Every row gives one point. A path goes straight from each point to the next, and from the last back to the first. The post is the endless flat space through its rows: a point in 2 columns, a line in 3, a plane in 4, and so on, so that a path can go around it. Count how often the path circles the post. Going back the other way cancels.

Post (1 x 2):
0.04 0.01
Path (13 x 2):
0.26 -0.11
-0.29 -0.49
-0.15 0.03
-0.49 0.03
-0.22 -0.16
-0.23 0.10
-0.03 0.70
0.40 0.16
0.41 -0.39
-0.29 -0.38
-0.68 0.13
0.23 0.76
0.64 0.34
Times around: 2

Post (2 x 3):
-0.02 0.29 -0.71
0.04 0.18 0.13
Path (19 x 3):
0.39 0.10 -0.22
0.50 0.54 -0.44
0.32 0.10 -0.70
-0.04 -0.12 -0.40
-0.27 0.22 -0.35
-0.22 0.60 0.00
0.27 0.28 0.21
0.34 -0.14 -0.31
-0.16 -0.09 -0.12
-0.49 0.25 -0.48
-0.39 0.78 -0.35
0.23 0.60 -0.71
0.37 0.01 -0.60
-0.03 -0.24 -0.68
-0.16 0.23 -0.12
-0.20 0.70 0.25
-0.33 0.47 -0.09
-0.25 0.08 -0.29
0.00 -0.13 -0.47
Times around: 2

Post (5 x 6):
0.04 -0.47 0.75 0.08 0.15 -0.19
-0.22 0.40 -0.14 -0.20 0.27 0.20
-0.16 0.12 -0.81 0.57 -0.09 0.27
-0.43 -0.07 -0.07 -0.23 -0.21 0.08
0.00 -0.61 0.81 -0.19 0.24 0.39
Path (11 x 6):
0.33 0.26 -0.23 0.07 0.40 0.51
-0.18 -0.28 -0.14 0.51 -0.48 0.19
-0.52 -0.17 0.49 -0.05 0.08 0.07
-0.23 -0.24 -0.25 0.13 0.18 -0.15
0.22 0.26 -0.10 0.03 0.59 0.08
0.63 0.10 0.77 -0.23 0.43 0.48
-0.08 -0.04 0.01 0.38 0.23 0.63
-0.61 0.07 -0.36 0.15 -0.26 -0.15
-0.92 -1.02 0.01 0.23 -0.42 0.04
-0.27 0.09 0.05 0.82 -0.22 -0.55
0.12 0.06 0.34 0.25 -0.18 -0.04
Times around: 1

Post (8 x 9):
-0.09 -0.69 -0.19 0.21 0.24 -0.20 0.01 -0.26 -0.44
-0.47 -0.23 -0.05 -0.21 -0.08 0.14 0.40 0.44 0.48
0.13 0.56 0.68 -0.03 0.08 0.29 -0.12 -0.22 -0.78
0.05 0.68 0.37 -0.46 -0.27 -0.06 0.07 0.00 -0.55
-0.23 -0.25 -0.19 0.14 0.01 -0.10 0.09 0.70 0.73
0.04 -0.21 0.06 -0.26 0.32 -0.08 0.29 0.58 0.32
-0.09 0.30 0.08 -0.46 0.22 0.21 -0.28 -0.20 -0.25
-0.29 0.45 0.35 -0.20 0.13 -0.37 0.33 0.21 0.52
Path (22 x 9):
0.03 -0.15 -0.04 0.33 -0.04 0.22 0.58 0.19 -0.27
-0.54 0.35 0.49 0.33 -0.11 0.49 0.39 0.10 -0.07
-0.14 -0.13 -0.36 -0.36 0.26 -0.11 0.08 0.39 0.83
0.23 0.62 0.77 0.30 0.13 -0.08 -0.14 -0.11 0.07
0.27 -0.18 0.70 0.51 -0.09 0.02 -0.24 0.75 -0.06
-0.63 -0.20 0.24 -0.35 0.15 0.17 0.42 0.09 -0.39
0.33 -0.11 -0.17 -0.03 -0.20 -0.04 0.70 0.66 -0.78
-0.31 -0.22 -0.68 -0.67 0.16 0.68 -0.26 0.00 0.60
0.00 0.29 0.43 -0.58 0.00 0.34 0.23 0.22 0.18
-0.40 0.08 0.69 -0.23 -0.17 -0.28 0.37 0.27 0.13
-0.22 -0.06 0.24 -0.53 0.10 -0.21 0.49 0.31 -0.25
-0.42 0.17 0.28 -0.35 0.06 -0.16 0.91 0.11 -0.49
-0.07 -0.04 -0.47 0.04 -0.39 -0.47 0.06 -0.55 -0.30
-0.38 -0.02 0.01 -0.26 -0.38 -0.05 0.19 0.08 0.51
-0.31 -0.29 0.66 0.23 -0.06 0.67 -0.30 0.09 -0.09
-0.17 0.00 0.38 -0.15 -0.20 0.12 0.51 1.09 -0.42
0.34 0.46 0.24 -0.13 0.34 0.25 0.02 0.39 -0.90
0.14 -0.03 -0.45 -0.02 0.83 0.24 -0.33 -0.30 0.16
-0.40 -0.02 -0.19 -0.50 0.29 -0.41 0.48 0.32 0.02
-0.21 -0.35 0.48 -0.02 0.49 -0.51 0.61 0.31 0.20
0.00 0.23 0.32 -0.44 0.35 0.39 -0.36 0.15 0.43
0.10 0.27 0.38 -0.57 0.12 0.83 0.22 -0.53 -0.36
Times around: 2

Post (10 x 11):
-0.35 0.37 -0.05 0.32 -0.29 0.22 0.15 0.34 0.52 0.47 -0.15
-0.21 -0.13 -0.08 0.22 -0.27 0.30 -0.14 0.50 -0.14 -0.23 0.64
-0.20 -0.39 -0.86 0.06 0.00 0.21 -0.55 -0.17 -0.02 0.15 -0.33
-0.28 -0.20 -0.06 0.19 0.16 0.21 0.31 0.07 0.44 0.37 0.03
0.13 -0.27 -0.34 0.44 -0.25 -0.39 0.12 0.29 -0.78 0.16 0.14
-0.16 -0.31 0.17 0.22 -0.32 0.16 -0.41 -0.17 -0.23 0.09 -0.42
0.15 0.46 0.30 -0.42 0.15 -0.19 0.00 0.17 -0.30 -0.25 0.19
-0.03 0.38 0.22 -0.03 0.63 -0.76 -0.07 -0.32 -0.65 0.24 -0.08
0.75 -0.04 0.07 -0.26 0.03 -0.27 -0.73 -0.20 0.21 0.00 0.46
-0.02 0.42 0.68 0.61 0.05 0.54 0.33 0.53 0.21 -0.63 -0.10
Path (26 x 11):
-0.49 -0.03 -0.52 0.38 0.02 0.82 0.41 0.12 0.17 0.12 -0.27
0.66 0.19 0.19 0.01 0.07 -0.03 0.18 0.61 -0.56 -0.36 0.50
0.15 0.38 -0.01 -0.18 -0.09 -0.66 -1.11 0.29 -0.25 0.63 0.25
-0.09 -0.37 0.11 -0.15 -0.35 -0.52 -0.10 0.13 -0.24 0.04 0.06
0.33 0.01 -0.54 0.57 -0.56 -0.27 -0.22 0.26 -0.40 -0.31 -0.04
0.28 -0.14 -0.06 0.26 0.16 0.29 -0.14 -0.35 -0.23 -0.50 0.42
0.18 0.31 -0.50 0.17 0.65 0.01 -0.36 -0.07 0.31 0.16 0.01
-0.07 -0.24 -0.29 -0.60 0.31 -0.06 -0.39 0.07 -0.21 0.48 -0.20
-0.24 0.08 0.60 0.39 0.10 0.08 -0.05 0.65 -0.33 -0.51 0.01
-0.27 -0.79 -0.16 0.36 0.10 -0.13 -0.17 -0.06 -0.55 -0.18 0.51
0.06 0.86 -0.13 0.42 -0.22 0.08 0.27 0.63 0.22 -0.11 0.34
-0.23 0.52 0.64 0.41 0.28 -0.13 0.29 -0.19 -0.64 0.50 0.38
0.35 -0.07 -0.10 0.52 -0.81 0.08 -0.19 -0.09 -0.70 -0.02 0.29
0.16 -0.13 -0.14 0.33 -0.62 -0.29 -0.22 -0.23 0.12 0.05 0.65
-0.02 0.19 -0.70 0.25 -0.45 -0.50 -0.53 0.02 0.63 0.49 -0.79
-0.07 -0.15 -0.07 0.10 0.15 0.02 0.16 0.43 0.30 0.20 0.38
0.22 -0.06 0.08 0.56 -0.12 -0.18 -0.49 0.35 -1.10 -0.10 0.13
0.31 0.70 0.61 0.01 -1.44 0.38 -0.38 0.37 0.26 0.35 0.36
0.05 -0.46 -0.60 -0.11 -0.40 -0.18 -0.42 -0.34 -0.19 0.33 0.13
0.35 -0.06 -0.58 -0.10 0.01 -0.32 -0.16 0.02 -0.39 -0.15 0.14
0.45 0.11 0.33 0.66 -0.19 -0.02 -0.19 0.10 -0.23 -0.16 0.60
-0.22 0.05 0.56 -0.55 0.14 0.09 0.16 -0.08 -0.44 0.22 0.26
0.40 -0.07 0.87 -0.16 0.28 0.05 0.02 0.35 -0.11 -0.11 -0.05
0.17 0.35 0.60 0.26 0.02 0.05 -0.47 0.30 0.50 -0.18 0.08
-0.28 -0.62 -0.66 -0.62 0.05 -0.69 -0.30 -0.18 -0.62 0.07 0.59
-0.11 0.05 0.26 0.19 -0.62 -0.12 0.38 0.25 -0.24 0.22 0.32
Times around: 2

Post (13 x 14):
0.11 -0.42 0.07 -0.42 -0.32 0.45 -0.21 -0.08 0.29 0.24 0.10 -0.07 -0.07 0.26
-0.34 0.27 -0.02 0.10 -0.30 0.53 -0.32 -0.30 -0.12 0.17 -0.18 -0.26 -0.16 0.04
-0.11 0.45 0.21 -0.80 -0.46 0.25 -0.39 -0.57 -0.11 0.11 0.16 0.29 -0.15 0.14
0.19 0.37 0.02 0.19 0.56 -0.52 -0.02 -0.24 -0.46 -0.22 -0.19 0.32 -1.10 -0.29
0.05 -0.65 0.12 -0.07 -0.11 -0.17 -0.46 0.30 -0.37 -0.08 -0.24 -0.28 -0.10 -0.08
-0.25 0.16 -0.07 -0.11 -0.55 -0.38 0.45 -0.06 -0.45 0.01 0.20 0.21 -0.09 -0.13
0.24 -0.19 -0.45 -0.10 -0.57 0.37 -0.28 -0.02 -0.16 -0.21 0.10 0.17 0.23 0.21
0.49 0.00 0.12 -0.04 -0.29 0.18 0.05 0.27 -0.25 0.02 0.08 0.04 0.21 -0.03
-0.16 -0.34 -0.59 -0.10 0.14 0.16 -0.06 -0.33 0.54 -0.32 -0.80 -0.36 0.16 -0.56
-0.07 0.11 -0.04 -0.23 -0.15 0.25 -0.31 0.23 0.01 -0.20 0.33 0.07 0.19 0.33
-0.40 0.26 0.30 -0.03 -0.28 0.15 0.16 0.03 -0.52 0.21 -0.37 0.46 -0.18 0.21
0.99 0.18 -0.18 0.14 0.10 -1.55 0.34 -0.17 0.00 -0.75 -0.22 -0.01 -0.87 0.43
0.08 -0.49 -0.91 -0.24 -0.36 0.27 -0.27 0.16 -0.31 0.30 -0.04 -0.62 0.60 0.10
Path (25 x 14):
0.52 0.20 0.34 -0.09 0.39 -1.19 -0.22 0.40 0.13 -0.90 -0.32 0.58 -0.42 -0.45
0.24 -0.53 -0.30 0.07 -0.50 -0.28 -0.27 -0.65 0.38 -0.31 -0.07 0.13 -0.05 0.12
0.12 0.45 -0.01 -0.24 0.07 0.02 -0.39 -0.27 -0.77 0.07 0.08 -0.25 -0.25 0.37
-0.72 -0.07 0.35 -0.37 -0.21 -0.62 0.46 -0.32 0.20 0.22 -0.62 -0.63 -0.58 -0.02
-0.17 0.16 -0.05 -0.06 -0.15 0.44 0.04 -0.27 -0.25 0.34 0.41 -0.08 -1.04 -0.40
0.14 0.20 0.06 -0.18 -0.40 -0.07 0.22 -0.22 0.38 -0.67 0.13 -0.16 0.19 0.19
0.55 0.28 0.65 -0.25 -0.11 -0.03 0.08 0.17 -0.81 0.85 0.09 0.12 -0.32 0.71
-0.56 0.36 0.10 0.26 0.14 -0.21 0.04 -0.46 0.02 -0.25 -0.47 0.33 -0.30 -0.83
0.17 -0.12 -0.68 0.49 -0.49 0.34 0.32 0.00 -0.13 0.03 0.12 0.19 -0.25 -0.47
0.62 0.41 -0.25 0.19 -0.14 -0.63 -0.06 -0.03 -0.20 -0.29 -0.01 0.61 -0.34 0.20
-0.17 -0.37 -0.33 0.11 0.32 -0.04 -0.19 -0.04 0.12 0.02 -0.35 -0.26 -0.04 0.03
-0.29 -0.11 0.00 -0.08 -0.10 0.23 0.11 0.06 0.04 0.49 0.18 -0.12 0.04 -0.58
0.12 0.27 0.23 -0.07 0.25 -0.46 0.43 0.00 0.71 0.01 0.37 -0.15 -0.27 -0.63
-0.50 -0.18 0.04 0.17 -0.25 0.14 0.59 -0.42 0.30 0.84 0.18 -0.03 -0.66 0.27
0.06 -0.37 -0.36 -0.38 0.33 -1.11 0.77 -0.27 0.15 -0.21 -0.46 0.38 -0.43 -0.17
-0.11 0.02 -0.04 -0.11 0.25 -0.55 0.10 -0.10 0.24 -0.12 0.39 0.21 -0.53 -0.59
-0.27 -0.33 -0.14 -0.48 -0.34 -0.07 -0.77 0.40 0.27 -0.26 0.01 -0.13 -0.02 0.61
-0.10 0.00 -0.25 -0.61 0.50 0.05 -0.46 0.04 0.02 -0.44 -0.50 0.40 -0.13 0.22
0.23 0.92 0.02 0.03 0.19 -0.62 -0.48 -0.72 -0.54 -0.87 0.13 -0.08 -0.45 0.44
0.39 -0.80 -0.33 -0.50 0.64 -0.14 -0.02 -0.06 0.11 0.08 0.37 -0.46 -0.02 -0.40
-0.39 -0.59 0.25 -0.93 -0.03 -0.02 -0.27 0.14 -0.14 0.11 0.06 -0.16 -0.62 0.34
0.03 -0.58 -0.38 -0.61 -0.10 -0.25 -0.11 0.27 -0.54 0.32 -0.13 -0.27 -0.18 -0.40
-0.33 0.11 -0.65 -0.03 -0.15 0.42 -0.46 -0.44 -0.03 0.14 -0.49 -0.31 0.06 -0.44
-0.01 0.00 -0.05 0.06 -0.21 0.31 -0.23 -0.28 0.06 -0.29 0.17 0.15 0.34 -0.07
-0.80 -0.23 -0.87 0.55 -0.03 0.14 0.27 0.11 0.06 -0.30 -0.54 0.67 -0.12 0.39
Times around: 0

Post (17 x 18):
-0.08 0.52 0.05 -0.29 -0.22 0.04 0.02 -0.38 -0.47 -0.31 -0.16 0.23 -0.30 0.03 -0.15 -0.23 -0.17 -0.14
-0.03 -0.05 0.50 0.20 0.03 0.22 0.54 0.11 0.08 0.82 0.37 -0.21 -0.29 0.24 -0.17 0.59 -0.41 0.00
-0.21 -0.11 0.48 -0.14 -0.09 -0.67 -0.10 0.15 -0.81 -0.42 -0.52 0.46 0.06 0.17 -0.24 -0.67 -0.16 -0.22
-0.14 -0.17 -0.04 0.06 -0.26 -0.01 -0.20 0.13 -0.10 -0.56 -0.03 0.45 -0.04 0.54 0.20 -0.05 -0.23 -0.08
0.32 0.04 0.07 -0.01 -0.07 -0.36 -0.02 0.16 -0.31 -0.38 0.16 0.35 -0.24 0.56 0.12 -0.87 0.29 0.53
-0.29 0.16 -0.27 0.96 0.26 0.44 -0.73 0.34 -0.16 0.21 0.08 0.04 -0.34 -0.05 0.53 -0.10 -0.71 0.51
-0.03 -0.11 -0.14 -0.22 -0.04 -0.31 0.30 0.14 -0.42 -0.12 -0.54 -0.05 -0.16 0.50 -0.15 -0.42 -0.08 -0.33
0.12 -0.05 0.48 0.51 -0.07 0.08 0.48 0.11 0.48 0.29 0.00 -0.22 0.04 0.05 -0.22 0.24 0.13 -0.10
0.01 -0.11 0.16 0.43 0.41 0.18 0.69 -0.04 0.12 0.22 0.52 0.10 -0.21 -0.01 -0.20 0.35 0.12 -0.32
-0.16 0.03 0.10 0.43 0.33 0.16 0.17 -0.53 0.34 0.56 0.30 0.08 -0.31 0.41 -0.28 0.53 -0.03 0.01
0.27 -0.06 -0.19 -0.22 -0.27 -0.26 0.13 -0.06 -0.67 -0.56 -0.23 0.38 -0.38 0.39 -0.30 0.23 0.22 0.27
-0.34 -0.43 0.18 0.37 -0.29 0.40 0.50 -0.09 0.02 0.51 -0.04 0.30 0.23 0.12 -0.62 0.25 -0.15 0.16
-0.29 -0.18 0.11 -0.14 -0.20 -0.49 -0.06 -0.09 -0.51 -0.67 0.06 -0.27 0.06 0.13 -0.27 -0.46 0.11 0.13
0.26 -0.01 0.17 -0.17 0.19 0.05 -0.09 -0.09 -0.45 -0.56 -0.30 -0.19 -0.03 0.14 -0.41 -0.40 -0.48 -0.03
0.26 -0.09 0.05 0.05 0.21 -0.32 0.37 -0.31 0.34 0.66 0.41 -0.09 -0.73 -0.17 -0.21 0.19 -0.16 -0.16
0.11 0.25 -0.18 0.49 0.12 -0.21 0.51 -0.18 0.19 0.30 0.45 0.08 0.27 0.34 -0.07 0.34 -0.34 0.19
-0.39 0.16 -0.35 0.21 0.59 0.45 -0.58 0.17 0.35 0.31 0.20 -0.07 -0.16 -0.09 0.83 0.33 -0.54 0.74
Path (24 x 18):
0.04 0.08 0.00 0.55 0.41 -0.05 0.35 -0.14 0.25 0.39 0.15 0.58 0.09 0.49 -0.52 0.16 0.05 0.48
-0.17 0.44 0.01 0.54 -0.75 0.52 0.28 0.43 -0.97 -0.12 -0.63 0.24 0.79 0.02 -0.50 -0.54 -0.56 0.40
-0.09 -0.37 0.26 -0.02 -0.55 0.57 0.18 -0.21 -0.13 0.06 -0.43 -0.12 0.15 0.60 -0.39 0.36 -0.31 -0.41
0.08 -0.28 -0.42 0.46 -0.21 -0.04 0.66 -1.10 0.25 -0.05 0.14 1.34 -0.30 0.25 -0.17 -0.07 0.86 -0.12
-0.38 0.29 0.85 0.59 -0.26 0.13 0.31 -0.29 -0.05 -0.23 0.17 0.19 -0.18 -0.45 -0.53 0.09 -0.28 -0.29
-0.34 0.19 -0.35 0.09 -0.02 -0.22 -0.13 -0.07 -0.19 0.02 0.66 -0.19 0.12 0.80 -0.16 -0.49 -0.68 0.07
0.09 0.30 0.36 0.11 -0.19 0.19 0.38 -0.01 -0.07 0.16 0.21 -0.72 0.16 -0.37 -0.29 -0.50 0.11 -0.07
0.34 0.53 0.22 0.53 -0.41 0.48 0.24 -0.88 0.56 0.34 -0.15 -0.27 0.22 -0.26 -0.42 0.00 -0.44 0.18
-0.63 -0.63 0.17 -0.02 0.37 -0.09 0.66 0.13 -0.16 0.22 -0.27 0.30 0.37 0.60 -0.15 -0.12 0.36 0.13
0.08 0.06 -0.11 -0.03 -0.20 -0.05 -0.04 0.17 -0.18 -0.08 -0.30 0.21 -0.09 0.32 -0.37 -0.23 -0.20 0.48
-0.92 -0.38 -0.12 -0.33 -0.39 0.65 -0.51 -0.21 -1.36 -0.01 -0.08 0.86 -0.64 0.04 -0.70 -0.13 0.10 0.24
0.39 0.05 -0.18 0.38 0.31 0.36 0.52 0.15 0.62 0.37 -0.17 -0.06 0.04 0.82 0.47 0.10 0.45 0.20
-0.30 -0.08 0.51 0.05 0.41 -0.88 0.31 -0.55 -0.10 0.06 0.84 0.21 0.21 0.13 -0.08 -0.15 -0.40 -0.08
-0.32 -0.17 0.16 -0.13 0.23 -0.22 -0.02 0.15 0.95 -0.13 0.14 -0.02 -0.33 -0.27 0.02 0.61 0.14 0.09
-0.30 -0.03 0.98 -0.38 0.10 -0.98 0.13 0.60 0.00 0.62 0.64 -0.30 -0.52 0.14 0.44 0.22 -0.12 0.13
0.18 -0.25 -0.11 0.65 0.12 -0.36 -0.20 0.24 -0.55 -0.53 0.64 0.22 0.27 -0.07 -0.05 -0.43 -0.14 0.54
0.17 0.43 0.70 0.45 0.30 0.44 -0.08 -0.31 -0.48 -0.17 0.19 0.28 0.15 -0.22 0.02 -0.07 -0.26 0.06
0.26 -0.28 0.01 0.08 0.02 -0.03 0.42 -0.32 -0.25 -1.03 0.37 0.38 -0.47 0.69 -0.36 -0.41 0.15 -0.15
0.18 0.01 -0.52 -0.08 -0.36 -0.34 0.56 -0.15 -0.01 -0.34 -0.43 -0.21 -0.28 0.09 -0.80 0.94 0.15 0.22
-0.25 0.58 -0.23 -0.08 0.26 0.27 0.43 0.04 -0.47 0.58 0.51 -0.20 0.07 0.05 -0.17 0.66 -1.06 -0.66
-0.43 0.02 0.06 0.39 0.32 0.72 0.03 -0.51 -0.25 0.02 0.28 0.49 -0.15 -0.18 -0.13 0.13 -0.15 -0.71
0.29 0.11 0.86 0.37 -0.31 0.08 0.18 0.37 -0.18 0.55 -0.26 -0.20 -0.35 -0.31 0.19 -0.17 -0.87 0.37
0.20 0.55 -0.55 0.63 0.21 0.08 0.21 -0.47 -0.08 -0.54 0.08 0.39 0.07 0.05 -0.24 0.40 -0.25 0.03
-0.32 -0.53 -0.40 0.08 -0.24 0.13 0.33 0.67 0.10 -0.41 -0.05 0.05 0.12 0.30 -0.07 0.06 0.32 -0.04
Times around: 5
